Each row is a point. The points of each table are mixes of a few directions, plus a little noise. Count the directions of each table, and those that both share. Where both have some left over, give the other angles between the two spaces (their principal angles), to ten degrees, smallest first.
In the rows, 128 means zero.

First:
[[ 89  53]
 [155 180]
 [143 157]
 [136 143]
 [140 151]
 [114 101]
 [119 111]]
Second:
[[111  95]
 [148 165]
 [150 169]
 [106  83]]
Directions: first 1, second 1, shared 1

First (7 x 3):
[[117 148 152]
 [139 146 114]
 [105  58 148]
 [128 175 142]
 [144 193 120]
 [147 105  88]
 [115  70 134]]
Second (6 x 3):
[[100 116 140]
 [ 39  90 167]
 [138 132 124]
 [143 135 121]
 [177 150 107]
 [166 145 112]]
Directions: first 2, second 1, shared 0; angles 30

First, 6 rows:
[[143 111 119 150 106 128]
 [149 106 115 158  97 127]
 [153 102 114 161  93 128]
 [ 67 194 165  42 217 129]
 [141 114 121 146 110 128]
 [116 141 136 111 146 128]]
Second (8 x 6):
[[148 126 122 131 109 142]
 [138 133 127 122 123 139]
 [176 114 110 147  79 154]
 [ 74  99 135 165 158  67]
 [185 112 106 150  69 159]
 [126 186 145  52 162 168]
 [ 82 139 144 112 174 101]
 [ 95 115 134 144 149  94]]
Directions: first 1, second 2, shared 1

First (9 x 8):
[[129 146 121 104 133 130 115  99]
 [131 161 114  84 136 132 105  75]
 [131 161 115  84 137 132 105  74]
 [130 152 118  96 134 131 112  89]
 [129 143 122 108 132 130 117 103]
 [124  84 146 185 117 123 157 198]
 [131 154 117  93 135 131 110  86]
 [123  78 148 194 115 123 162 208]
 [123  71 152 203 114 121 167 220]]
Second, 9 rows:
[[126 100 117 168 111 128 154 168]
 [123  96 194 166 142 117 135 195]
 [134 168  69  79 120 139 113  51]
 [126 117 148 141 132 125 131 150]
 [124 125 209 125 161 116 107 155]
 [130 158 144  85 148 127  98  86]
 [135 161  21  94  97 145 133  50]
 [127 115 129 146 122 127 139 148]
 [127 112 120 150 118 128 143 149]]
Directions: first 1, second 2, shared 1

First, 9 rows:
[[105 176  95  60 100 162 126 124 160]
 [141 101 132 152 160 115 116 149 122]
 [157 132 157 160 124  89 108 167 126]
 [141 125 148 144 135  81  66 183 121]
 [187 114 144 147  46 106 127  46 129]
 [125 117  99 117 166 158 148 135 143]
 [100 119 113 114 139 154 143 101 121]
 [104 150 142 133 114 144 179 107 117]
 [ 90 119 121 125 168 146 139 140 114]]
Second, 7 rows:
[[119 138 150 204 118 135  95 141 159]
 [124 130 151 180 121 122 108 140 152]
 [118 146 124 170 126 161 104 122 142]
 [132 112 162 158 121  90 126 152 143]
 [127 135 101  89 136 150 140 109 109]
 [136 117 126  91 132 110 148 129 113]
 [141 121  85   7 145 131 177 101  75]]
Directions: first 5, second 2, shared 0; angles 30, 90

First:
[[133 127 136 125 141 122 128 127 130 129 125 129]
 [135 127 139 124 145 120 128 127 131 128 124 130]
 [137 126 143 123 153 117 128 127 133 129 123 131]
 [ 84 138  55 154   7 180 128 133 105 124 155 113]
 [134 127 138 125 145 120 128 127 132 129 124 131]
 [131 127 132 126 136 125 128 128 129 128 126 129]
 [136 126 141 124 149 119 128 127 132 129 123 131]
 [135 127 140 124 147 120 128 127 132 128 124 130]
 [128 128 128 128 128 128 128 128 128 128 128 127]]
Second, 11 rows:
[[125 123 152 137 131 120 126 114 134 147 155 128]
 [122 132 104 127 105 144 127 136 118 116 114 131]
 [132 135 129 110 153 141 105 112 110 167 156 112]
 [117 133 109 132 132 109 135 121 137 109 104 128]
 [111 130 135 150 111 144 140 131 126 101 123 141]
 [124 132 100 134 104 138 148 153 133  94 105 121]
 [128 126 119 127 116 127 124 131 123 110  98 150]
 [148 117 168 118 146 129 115 126 123 154 146 141]
 [139 122 125 130 102 141 142 159 130 105 110 136]
 [126 116 137 138 114  89 131 112 152 148 149 126]
 [136 141 130 105 193 127 115 112 121 158 147  96]]
Directions: first 1, second 6, shared 1

First (11 x 14):
[[164 134 161 119 105 139 124 127  88 126 139 131 129 130]
 [ 99 118 112 108 140 138 122 130 132 126 105 129 126 123]
 [ 49 127  63 163 164 105 151 126 231  95 113 121 114 131]
 [140 135 123 161 133 107 136 126 150 140 148 123 133 131]
 [162 139 178 102  87 157 129 123  80  88 136 135 119 136]
 [118 123 151  73 107 171 120 127  86  89 102 138 116 128]
 [139 123 122 135 140 117 120 132 120 167 130 126 139 123]
 [137 122 157  75 107 166 113 129  69 115 108 137 125 125]
 [168 136 153 140 113 122 128 128 105 139 151 128 134 130]
 [155 123 136 123 132 122 112 133  95 173 132 128 142 121]
 [ 79 129  52 209 181  65 151 128 249 152 143 113 132 130]]
Second, 8 rows:
[[ 76 113  99  93 147 143 123 131 142 117  91 130 122 122]
 [195 157 185 190  70 130 132 116  89  97 180 135 119 135]
 [182 148 164 175  96 118 135 121 112 119 169 128 127 135]
 [131 115 127  98 136 139 109 133  91 162 111 131 137 119]
 [153 123 137 115 133 125 114 133  95 171 130 128 142 123]
 [ 57 108  67  86 186 114 141 137 200 141  89 118 132 128]
 [163 144 149 165 109 114 139 123 132 119 161 126 127 135]
 [ 66 117  94 102 148 141 132 129 162  98  93 129 118 126]]
Directions: first 3, second 3, shared 2; angles 30

First:
[[130 133 133 113 123 126 128 134 127 119 133 120 136 132 135 124 134 124
  102 134]
 [139 151 154  60 109 121 128 154 122  88 149  89 165 143 162 111 154 108
    7 155]
 [123 116 114 164 138 133 127 114 132 149 116 148 108 120 110 137 113 138
  192 114]
 [124 121 119 151 134 131 128 119 131 141 121 141 116 123 117 134 119 135
  168 119]
 [128 130 130 125 126 128 128 129 128 126 129 127 130 129 130 127 130 127
  123 129]
 [128 127 128 129 128 128 127 128 129 129 128 128 128 128 128 128 128 128
  128 127]
 [130 132 132 118 125 127 127 132 127 122 131 121 133 130 132 126 132 125
  110 132]
 [122 117 114 166 139 133 128 113 132 150 116 148 108 120 109 137 114 139
  194 113]]
Second (11 x 20):
[[102 122 117 151 112 147 105  97 112 130 126 168 160 131  85 134 153 115
  139 119]
 [168 152 134 127 122 101 160 116 124 156 113  66 113 124 148 147 120  98
  120 125]
 [150 118 138 103 125 152 155 112 131 165 160 108 119 122 129 117 115 144
  108 114]
 [ 93 116 123 143 132 151  96 131 125  98 132 186 146 137  95 124 142 144
  143 130]
 [111 115 115 123 111 121 124 120 122 147 134 131 142 110 152 105 133 119
  113 127]
 [117 128 117 143 112 119 115 104 117 149 138 135 142 103 146 122 131 130
  115 125]
 [145 133 142 125 154 130 122 162 148  98 127 124 103 146 119 143 111 147
  138 144]
 [135 110 136 116 140 151 114 145 146 126 149 137 125 138 108 123 117 141
  124 141]
 [145 167 133 141 139  85 150 137 122 104  92  95 102 129 160 154 123 126
  142 126]
 [125 114 135 105 131 159 147 126 126 127 141 142 128 141 104 115 132 141
  132 111]
 [117 131 118 131 130  93 118 157 133 106  97 118 128 129 156 123 131 103
  134 146]]
Directions: first 1, second 6, shared 0; angles 60

First, 11 rows:
[[121 119 145 163 139 144 106 167 104 110 127 143 121 140 178 127 120 109
  130 142  59 157 154 184]
 [124 124 129  97 151 107 125  91 144  91 134 139 131 118  95 152 150 154
  116 101 150 126 113  85]
 [161 130 137 112 123 144 125 168 127 169 144 125  99 155 125  77 100 143
  121 123 145 106 134 152]
 [129 123 124 110 129 160 165 131 137 122 100 123 136 138 109 109 136 139
  116 111 142 107 106 134]
 [143 126 132 125  92 135 104 148 121 164 135 101 148 128 136 111 110 156
  152 137 127 142 141 134]
 [127 130 129 144 101 112  93 130 120 147 143 114 147 114 149 139 117 134
  156 145 119 154 147 124]
 [104 138 115 142 139  82 114  85 123 111 135 124 132 100 124 185 149 106
  135 148 110 145 126  89]
 [131 137 124 147 141 131 180 120 183 132 142 193  88 137 135 101 107  63
  102 104 249  69 116 122]
 [120 123 129 122 128 119 103 119 104 114 120 103 149 117 124 153 145 153
  138 138  72 159 132 121]
 [104 124 121 122 138 112 137  79 144  84 118 137 153 103 111 169 157 133
  127 112 146 134 111  88]
 [143 135 122 125 128 164 156 171 105 165 105 101 106 158 125  89 120 118
  117 146  87 108 123 174]]
Second (10 x 24):
[[130 139 104  96 142 123  91  99 132 116 131 113 124 123 103 143 138 137
  104 114 123 121  92 108]
 [146 181 117 140 105 170  82 125 142 130 117 144 137 109 137 152 183 170
  135  84 119 153 148 162]
 [113  92 127 108 153 113 123 129 103 106 123 102 132 139 120 126 106 119
  113 150  75 129 102 121]
 [133 120 149 116 118 101 158 110 150 126 143 144 136 116 104 129 135 162
  147 110 196 126 146  81]
 [126 116 132 118 132  99 155 113 141 136 144 132 119 128 110 119 109 115
  127 132 179 106 121  90]
 [127 131 132 161 117 140 151 154 126 150 126 138 120 136 156 111 114  95
  137 145 131 123 144 157]
 [116  86 187 157 115 136 169 174  98 104 110 135 163 133 161 120 132 169
  173 143  75 175 192 157]
 [121 138  90 131 148 158  78 139 103 125 112 102 117 143 148 131 119  84
   93 148  40 127  86 181]
 [144 170 108 130 113 137 114 109 158 150 135 144 114 115 121 135 149 128
  123 103 182 113 126 122]
 [120 103 135 124 135  99 166 127 129 137 139 127 118 137 120 110  95 100
  128 150 161 105 120 101]]
Directions: first 6, second 4, shared 2; angles 50, 90
